Each row of a before or after table is a point. The points were changed in one or more steps. Then noise was added and the rows were shuffled. The steps act on columns, c1 being the first. What was done? A step turns or swaps two columns, mirrors them in a line or flattens them onto one, adds a multiple of one to another, or multiplies or shifts one. Angles are multiples of 10 degrees, from the lower column toward the higher: turns from -170 to 170, lines from 10 to 170 but not 90. Use the fewest steps. Two steps may share a column if one is a turn and the other turns, adds or multiplies; they go together, in the order done. Otherwise the lowest column goes first.
In the rows, zero is written as 128.

Before:
[[121 160 145]
 [109 161 109]
 [190 150  86]
 [ 47 127 119]
 [230  98 151]
 [159 180 129]
 [ 95 136  96]
 [ 55 110 152]]
After:
[[119 137 154]
 [ 46 124 119]
 [ 56 135 145]
 [109 126 122]
 [160 133 145]
 [228 131 138]
 [189 116  96]
 [ 96 118 102]]
Steps: flatten c2 and c3 onto the line at 70 degrees

Before:
[[165 205 169  83]
 [135 209 176  86]
 [ 88 150 137 195]
 [115 188 183  90]
 [135 110 129  80]
 [102 168  84 147]
 [ 41  94 110 116]
 [150 133  74 152]
 [123 157 101 133]]
After (9 x 4):
[[114 170 150  61]
 [ 93 162  96 106]
 [101 140 110 127]
 [177 205 118 138]
 [121 107  84 104]
 [144 119 135 178]
 [ 72 151 195 167]
 [ 43 135 186 169]
 [ 46 105 179 176]]
Steps: mirror c1 and c2 in the line at 130 degrees; shift c3 by 10; multiply c4 by -1

Before, 9 rows:
[[157  70 111 148 123 103]
 [148 205 129  74  83 152]
 [144 192 148  90 102 114]
 [166 109  88 193 103 113]
 [179 169 168 152 103 190]
 [152 163 101  68  55 184]
 [107 185 171 148  33 119]
 [152 105  56 196 122 182]
 [ 66 154 179 132 161 117]]
After, 9 rows:
[[169 111 138 181 114 150]
 [158  99 127 142 127 188]
 [146 113 123  93 107  65]
 [125 119 135 157  33  72]
 [ 59 114 132 136 155 105]
 [155 157 120  78  90  49]
 [180 189 133 156 115  86]
 [165 181 121  66  62  96]
 [150 183 138 178 130 150]]
Steps: turn c1 and c5 by 10 degrees; turn c2 and c6 by -90 degrees; flatten c3 and c4 onto the line at 80 degrees

Before:
[[193 104 164 152 151  97 110 203]
 [102 144  91 126  56  63 123 125]
 [ 54 132 150 135 101  57 187 147]
 [128 155 161  54 193  78 109 115]
 [141  80 163  74 147 141 114 183]
 [ 79  69 103 128 106  76  65  89]
 [ 83 125 141 106  92 120 129 204]
 [102 143 191  86 129 142  81 175]
 [ 95 116 123  98 214 117 125 153]
 [133 143 127 150 176 167 202 142]
 [198 206 106 132  75 144 120 140]]
After (11 x 8):
[[137 142 120 152 179 165  78  44]
 [ 94 118 120  97 215 121 149 115]
 [196 100 164 150 150 100 197  97]
 [101 146  92 119  53  63 129 134]
 [201 201 109 135  78 147 143 131]
 [102 144 190  90 133 142 204 144]
 [ 86 124 141 109  94 119 184  73]
 [ 78  66 104 130 104  79 148 212]
 [140  80 166  70 149 139 184 104]
 [128 153 157  56 196  79 134 155]
 [ 57 131 149 140  97  54  96  60]]
Steps: multiply c7 by 1.3; turn c7 and c8 by -130 degrees

Before (13 x 11):
[[139 119 120 120 137 109 140 138 122 127 119]
 [100 134 112 139 140 161 107 125 133 133  90]
 [115 125 110 132 126 156 100 119 111 145 111]
 [129 129 122 136 132 133 127 131 126 115 124]
 [124 111 136 131 115 129 143 136 125 128 132]
 [137 131 141 130 116 120 125 132 130 135 114]
 [129 123 113 149 125 100 140 118 132 131 124]
 [108 120 126 119 139 151  99 111 136 134 115]
 [ 88 135 122 123 131 145  94 134 121 134 111]
 [120 126 134 148 145 146 105 149 134 147 134]
 [123 120 146 134 139 121 140 128 113 138 121]
 [130 141 138 133 135 124 136 127 118 124 134]
 [105 137 114 119 128 159 115 125 135 156 119]]
After:
[[131 169 121 123 122 183 128 130 126 115 124]
 [113 161 143 116 124 171 139 131 113 138 122]
 [131 163 112 127 107 149 142 120 132 132 124]
 [104 166 137 108 112 197 102 145 134 147 135]
 [162 160 116 121 137 159 139 141 123 127 119]
 [ 44 174 100 115 119 211 107 122 133 133  90]
 [115 151 137 140 122 179 142 139 125 128 133]
 [ 60 177 112 129 136 209 117 123 135 156 119]
 [  9 176 117 125 133 195  95 129 121 134 111]
 [ 68 161 123 119 139 201 103 107 136 134 115]
 [155 172 137 140 123 170 124 132 131 136 114]
 [ 89 164 105 130 124 205 102 114 112 145 111]
 [134 181 139 119 124 174 135 128 118 123 134]]
Steps: multiply c1 by 3; shift c2 by 40; add 0.3 times c11 to c3; mirror c4 and c5 in the line at 130 degrees; shift c6 by 50; turn c7 and c8 by 10 degrees

Before:
[[192  96 117 160 105 139 125 108  68 154 151  97]
 [110  72  76 135  73 147 182  98  74 113 116 137]
 [167 135  49 159  59  93 143  87 144 115 177 186]
 [135 145 139 106 154 156  90 145  53 166 110 111]
 [100 103  78 186 100 103  99  39  66 131 137 111]
 [ 94 150 194 202 139 117  83 117  62 126  80 123]
 [180 100 199 148 135 128  52  34  88  87 142 126]
 [138  99 147 138 182 158  78 194  82 155 153 106]
 [182 135 117 161 172 206  63 207 125 139  82 157]]
After (9 x 12):
[[218 104  77 155 114 139  69 106  54 130 136 103]
 [162  73  75 167 119 185 164 127  46 111 116 110]
 [154 150 195 159 130  68  45 153  74 126  79 130]
 [108 144 139  87 126 148 112 130  63 166 110 126]
 [145 134  50 163 138 150 121  73 149 115 177 143]
 [114  95 116 150 109 147 104  59  52 155 150  92]
 [ 68 100 149 104 134 145  82 154  66 154 152 135]
 [ 33 135 117 110 151 216  57 119 128 140  83 169]
 [184 102 196  93 128  78  57  36  75  86 140 129]]
Steps: mirror c1 and c8 in the line at 120 degrees; add 0.5 times c2 to c9; add -0.7 times c3 to c6; turn c4 and c7 by -40 degrees; flatten c5 and c12 onto the line at 60 degrees

Before:
[[118 111 161 110  91 148 144 139 119 103 121  74  87  91]
 [158  76 158 117 147 152 135  77 113 139  98 106 123 163]
 [ 93 140 125 100 170 163 137  90 144 163 152 154 152 106]
 [ 94 158 100  96 133 118  94 152  85 120 112 130  97 109]
 [108 131 161  82 164 154  79  87 148 114 160  85 122 174]
 [152 137 168 115 142 120  88 163 157 134 157 155  99 158]
 [138 159 136 122 163 135 102 107 171 125  89 120 149 108]
 [ 96 120 153 150 104 160 118 103 139 171 150  75 117 136]
 [151 120 165 144 129 136 122  75 127 133 117 139 160 133]
 [ 93 156 113  74 106 179 102 161 108 159 112 147 114 144]
 [123 103 113 118 133 190 120 115  99 147 135 158 123  92]]
After (11 x 14):
[[149 122 201 149 105 161 119 104 141 169  94  73 118 151]
 [126 103  85 117 132 190 119 115  98 148 108 158 122 106]
 [106 120 239 146 129 136 121  75 126 133 144 139 157 144]
 [102  75 218 117 148 151 138  76 113 140 143 106 123 152]
 [136 112 225 112  90 146 143 140 121 103 122  75  88  68]
 [170 157  82  75 105 179 103 160 108 160 144 145 114 181]
 [171 159  45  95 134 117  94 151  84 120 145 130  96 160]
 [135 132 227  82 165 153  79  88 148 114  96  86 121 248]
 [155 143 120 100 170 163 139  90 145 163 100 157 156  92]
 [135 160 152 122 162 134 101 107 171 125 183 122 150 145]
 [ 97 138 249 114 142 121  87 165 155 134 111 155  99 216]]
Steps: add -0.5 times c2 to c11; turn c1 and c11 by 160 degrees; multiply c3 by 3; add -1.5 times c7 to c14

Before:
[[137 146 156 116  80 178  94  97 114 179 162 117 158  73 110 116 132 112]
 [132 193  96  86 153 104  88 119 148 157 129 156 155 117 113 153 176 137]
 [106 165 172 207  78 137 149  52 145 145 107  88 122 127 127 106 177 131]
 [148 103  94  79 101 128 132 162  91 115  77  91 167 157 182 136 135 151]
 [124 113 133 160  99 113  96 160 104 129 145 185  86 124  75 103 142 176]
 [141 117  81 142 142 179 104 181 134 221 145 109 158 150 145  62 217 156]
 [159 109 140 133 106  83  78  76  88 172 187 114 111  82 168 117  93 130]
 [165 150 115 120 146 110 146 179  73 126 141  59  59 203  95 151 119 188]]
After:
[[140 117  81 141 142 178 103 182 135 251  95 108  47 149 145 141 218 129]
 [147 103  94  80 101 127 132 162  90 113 135  93  95 157 181 102 136  71]
 [124 113 133 161 100 113  95 161 103 129  77 186 114 123  74 184 143 118]
 [107 165 172 207  77 138 149  53 145 150 136  88 145 127 127 126 178 109]
 [137 146 154 116  81 178  95  97 114 195 124 117 118  74 112  99 133 166]
 [164 151 116 120 144 110 146 178  72 126  70  60 201 204  94 164 118 110]
 [132 193  97  87 151 104  87 119 148 166 120 155 192 118 113  59 175 126]
 [158 109 141 132 107  82  78  75  89 185  97 114 111  82 168 158  93 178]]
Steps: add 1 times c2 to c16; turn c13 and c16 by -120 degrees; multiply c10 by 1.3; turn c11 and c18 by 120 degrees

Before, 10 rows:
[[183 147  93 152  82 103 144 211 132 135 115 165  79 150  72 167  97  77
  130 163]
 [ 79 154 119 128 166 141  88  85 109 153  90 105 144 162 188 133 123 167
  171 138]
 [121 131 159 121 123 101 121  97 118  67 125 109 147 168 185 182  85 177
  131 133]
 [109 159 153 166 107 142  79  98  91 109  93  98 166 143 120 156 108 183
  104 102]
 [172 136  76  62 129 111  96 216 124 164 162 166  97 174  60 161 141 101
  108 207]
 [178 145  79 122 140 119 142 125 128 178 115 133  93 135  60 176 133 100
   86 206]
 [189  48  92 112 198 153 201 185 175 168  15 167 242 116  63 127 119  75
   78 103]
 [184 115  95 123 128 161 173 162 103 142  90 204 111 152  57 197 122 123
  120 107]
 [117 155  88 126 162 108 135 177 119 104 137 174  80 145  49 156 125 120
  122 185]
 [ 45  87 144 115 103 152 133 118 104  94  70  97 131 157 161 176  98 159
  117 104]]
After, 10 rows:
[[120 131 159 147 125 101 122  98 117  67  99 147 136 168 185 181  84 151
  131 135]
 [172 136  76  97 142 111  96 216 125 165 119  90 193 175  60 162 140 151
  109 205]
 [108 158 153 165 102 142  79  98  93 109 120 158  89 143 121 156 107  94
  104 106]
 [182 148  93  80  89 101 144 210 133 135 172  91 105 149  72 165  97 206
  130 171]
 [117 155  88  79 172 108 135 178 119 105 127  84 130 145  50 155 125 144
  121 179]
 [184 115  94 111 124 161 174 161 103 143 160  51 134 152  56 196 122 118
  120 107]
 [179 145  80  93 153 119 143 126 127 178 156 122 134 135  60 175 132 132
   87 201]
 [ 79 155 120 143 167 142  88  83 109 151 132 150 130 162 188 133 125  82
  170 131]
 [ 45  87 143 132  99 152 134 118 104  94 153 159 141 158 162 175  98 112
  116 110]
 [189  48  92 242 193 153 201 185 176 168 249  89 144 114  64 127 120 110
   79  91]]
Steps: turn c4 and c13 by -90 degrees; turn c5 and c20 by -10 degrees; turn c11 and c18 by 140 degrees; add -1.5 times c17 to c18; multiply c12 by -1

Before (12 x 24):
[[121 127 132 102 138 123 134 126 128 134 133 103 117 112 130 135 103 125
  125 144 128 144 133 141]
 [127 155 134 127 136 126 127 103 119 142 113 136 120 133 137 119 129 130
  117 115 130 126 132 113]
 [100 127 146 134 107 110 114 136 154 148  88 118 144 120 151 103 139 162
  134 138 148 126 157 106]
 [139 156 121 112 133 142 135 124 123 125 136 120 104 120 124 144 115 132
  134 151 131 131 125 150]
 [126 144 127 150 130 134 123 100 133 135 128 137 125 122 134 126 120 130
  103 137 123 122 128 120]
 [109 120 152 123 115 118 108 126 157 162 106 110 141 126 129 103 130 164
  141 129 132 123 140 126]
 [135 144 135 127 135 122 126 116 119 142 127 154 139 122 137 138 136 133
  116 137 120 131 130 125]
 [132 141 132 109 125 111 115 142 149 129 123 104 114 115 113 139 106 120
  143 140 111 136 154 132]
 [132 144 136 122 140 142 142 128 116 127 135 111 120 118 125 139 109 135
  134 138 107 141 151 143]
 [119 141 136 128 127 116 120 108 123 134 130 143 124 129 158 121 126 146
  119 128 115 107 135 120]
 [133 139 115 119 117 132 145 126 109 135 137 126 110 135 116 126 109 126
  122 146 118 138 129 137]
 [133 148 126 124 154 109 124 148 129 140 139 103 115 118 121 129 104 128
  140 147 119 133 144 136]]
After (12 x 24):
[[137 155 122 133  84 125 133  81 122 139 151 120 103 123 125 147 126 132
  133 151 134 133 125 150]
 [128 143 137 138  89 119 142  87 116 139 148 113 120 121 126 148 118 134
  134 135 101 141 149 144]
 [107 127 144  96  57 126 112  96 154 100   8 119 143 118 151  97 126 164
  133 139 154 124 158 106]
 [116 138 138 111  79 133 119  65 122 110 137 143 125 129 160 123 122 146
  121 125 110 107 135 122]
 [130 144 127 150  80 119 124  59 135 130 126 138 127 123 138 134 120 132
  105 136 122 122 129 119]
 [128 140 115 117  68 121 148  85 108 127 154 123 112 136 113 134 104 128
  124 149 115 140 128 137]
 [116 124 133  92  88 126 133  88 127 119 143 103 118 114 128 144 110 129
  125 144 127 143 133 139]
 [136 142 132  88  79 141 115 104 151 114 112 105 117 116 114 151 114 120
  142 143 105 140 153 133]
 [125 155 130 110  85 119 127  62 118 116  81 134 120 131 138 118 126 130
  119 114 130 124 134 111]
 [118 122 153  78  65 108 105  86 161 100  63 111 141 127 133 106 120 163
  141 127 133 124 140 127]
 [133 147 123  91 102 128 122 109 127 106 162 104 119 119 120 144 109 127
  141 147 116 131 144 136]
 [133 143 132 108  85 122 127  75 117 115 127 154 141 121 137 131 141 133
  113 135 119 131 130 123]]
Steps: add 0.3 times c9 to c1; turn c6 and c10 by 130 degrees; add 1.5 times c10 to c4; shift c5 by -50; shift c8 by -40; multiply c11 by 3; turn c16 and c17 by 30 degrees; multiply c21 by 1.3

Before (12 x 48):
[[ 67 127 203 146 167 141 124 131 193  88 195  92  46  71 102 157 113 166
   81 134  88 118 165 165 109  88 160 129  29 177  77  60  64 173 146 161
   85 180 166 114 188  95 177  73  73 131  93 174]
 [ 98 191 129  70 167  96 152 189  98 118 180 113  68 142 161 151 126 112
  143 122 105 203  54 144 132  90 164 166 157 140 194 182  92 117 113 136
  115 194  52 112 122 216 148 202 155 147 154 165]
 [155 141 184 132  73 114  65  74 121  64  95  73  62 113 109  51 109 163
  165 180 119 116 166 114 181  79 159 128 142 161 191  99 166  89 194  48
  105  69 128 162 158  91 194  98  86 110  74 189]
 [148 108 104 185 167 140 140  85 166  60 143 168 129  62 147 147 107 103
  171 176 126 159  73  81 128  96  92 119 148 180 177  86 196 159 110 109
  170 175 161 143 183  92  92 104 110  95 143 162]
 [ 80 128 187 177 126 184 166  74 198 107  83 142 159 120 118 137 113 174
  104  68 158 202 136  78 219 143 170 140  24 111 142 142 149  61  71 163
  163 146 133  83 129 207 187 173  79 178 173 154]
 [171 151  85  92 153 111  63 104 101  92 179  86 149 112 129 148 155 104
  141  82 126 203 144  85 189 166  96 144 113  81  65 173 171 145 202 104
   79 155 181 158 152 161 121 194 126 218 113 105]
 [128  96 160  98 104  92 100 189  67 119 188  70  75 160 147 110  70 169
   82 173 111  84 149 112 112  89  94 120  76 138 171 134 155 149  68 118
   91 110 140 148 160 140  98 102 160 193  66 103]
 [ 87  86 148 150 158 158 128 114  99 147 170 137 117 148  88  85 189  99
  209 183 155  71  69 120 160 169  96 136 102 196  67 163 108 182 110 174
   88 129  91  49 144 100 140 133 107 185  61 122]
 [ 96 176 171 157  77 137 101 163 148 166 195 116 148  77  51  57 110  93
  137  69  94 109  69 105 203 190  70  68 157 185 129 125  90  99 133  51
   99  96  51 143 103 128  72 156 125  93 159 166]
 [140 175 120 179 191  73 152  82 142 156 194 161 105 140  97 149 149  84
  109 148  73  92 128 153 103 158 151 125  40 108 111 186  81  62 116  62
   72  79 148 150  55 168 102 200 149 116 147 127]
 [103 165 138  79  87 177  71 196 141 134 106 161  60 112 187 108  94 114
  138 167  79  94 105  90 162 165 107  87  95 111  88 116  88 111 167 140
  118 144 119  48  91 162 190  71 188 165 159  70]
 [117 133 158  77 152  76 176 145 127 147  92 184 113  71  84 133 162 149
  134  87 131 163  96 113 212 165 113  35 152  84  90 103 162 165 201  85
  140 108 127 111 188  97 117 108 155  94 151 171]]
After:
[[ 64 171 209 147 169 144 118 129 199 164 199  92 134 193 109 158 110 165
   78 137  84 124 169 167 111 125 168 135  26 180  81  60  52 170 147 159
   90 180 171 114 185  99 178  65  28 114  87 173]
 [131 149 149 102  95  90 104 188  66  98 191  73  79  86 152 115  72 166
   91 175 111  77 148 118 115  85  92 118  76 140 176 129 156 139  63 116
  100 112 144 147 163 137  98 109  98  72  68 133]
 [141 102 133 170 185  70 157  82 143 125 189 154 109 115 102 144 145  84
  107 152  76  97 129 148 109 175 151 126  42 112 110 192  82  60 125  59
   74  82 137 151  48 174 100 212 117 145 154  99]
 [ 91  76 171 161  73 134  99 165 150 176 195 112 204 187  57  53 115  91
  131  70  99 101  62  94 193 198  74  71 159 184 129 128 100  99 127  57
  102  96  43 143 110 126  73 161 139 156 165 105]
 [ 74 121 186 184 128 175 166  75 203 153  84 138 170 128 117 139 114 173
  106  72 157 197 131  78 213 130 177 137  30 114 142 139 140  68  71 161
  160 146 126  88 128 210 182 174 137  77 177 151]
 [155 153 106 194 168 131 139  95 160 152 136 163 160 201 142 149 110 100
  168 173 123 157  71  81 130 103  97 127 155 178 185  89 188 157 110 108
  171 170 163 142 184  85  93 108 119 152 144 197]
 [145 178 184 142  65 115  63  76 114 180  89  71 128 153 108  62 106 165
  176 189 122 120 160 114 185 137 159 135 146 162 196  94 165  83 192  38
  104  72 125 166 165  92 193  97  46 141  65 208]
 [114  93 135  83  89 172  70 193 139  78 112 166  88 141 186 107  99 107
  140 167  88  93 103  87 162 168 107  95  95 110  83 124  76 109 164 146
  112 149 128  45  96 161 185  76  98  85 169 114]
 [ 90 171 128  63 170 103 155 185  98 164 173 116  34 119 165 153 133 109
  142 118 102 204  54 144 130 186 164 160 160 145 198 184  89 121 116 139
  117 195  49 123 120 217 149 195  92 107 158 139]
 [114  97 157  86 154  70 173 147 116 170  86 179 186 194  84 136 163 156
  125  85 135 164  91 113 207 141 117  33 153  88  84 101 164 167 201  81
  140 107 127 114 185  90 119 112 130 149 150 114]
 [170  90  86  89 148 102  61 100 104  96 178  87 125 128 129 152 154 104
  146  84 130 201 147  85 184 156  99 147 117  78  61 175 164 145 213 105
   75 153 184 162 147 162 115 200 146  37 122 162]
 [ 91  84 141 141 156 152 125 113  93 122 178 129 136  99  89  90 183  99
  219 175 152  70  72 120 159  93  94 135 100 204  74 166 109 183 116 174
   91 134  94  49 147  99 138 128 110  70  64 102]]
Steps: turn c2 and c26 by 80 degrees; turn c10 and c48 by -80 degrees; turn c13 and c45 by 60 degrees; add -1 times c28 to c13; turn c14 and c46 by 170 degrees
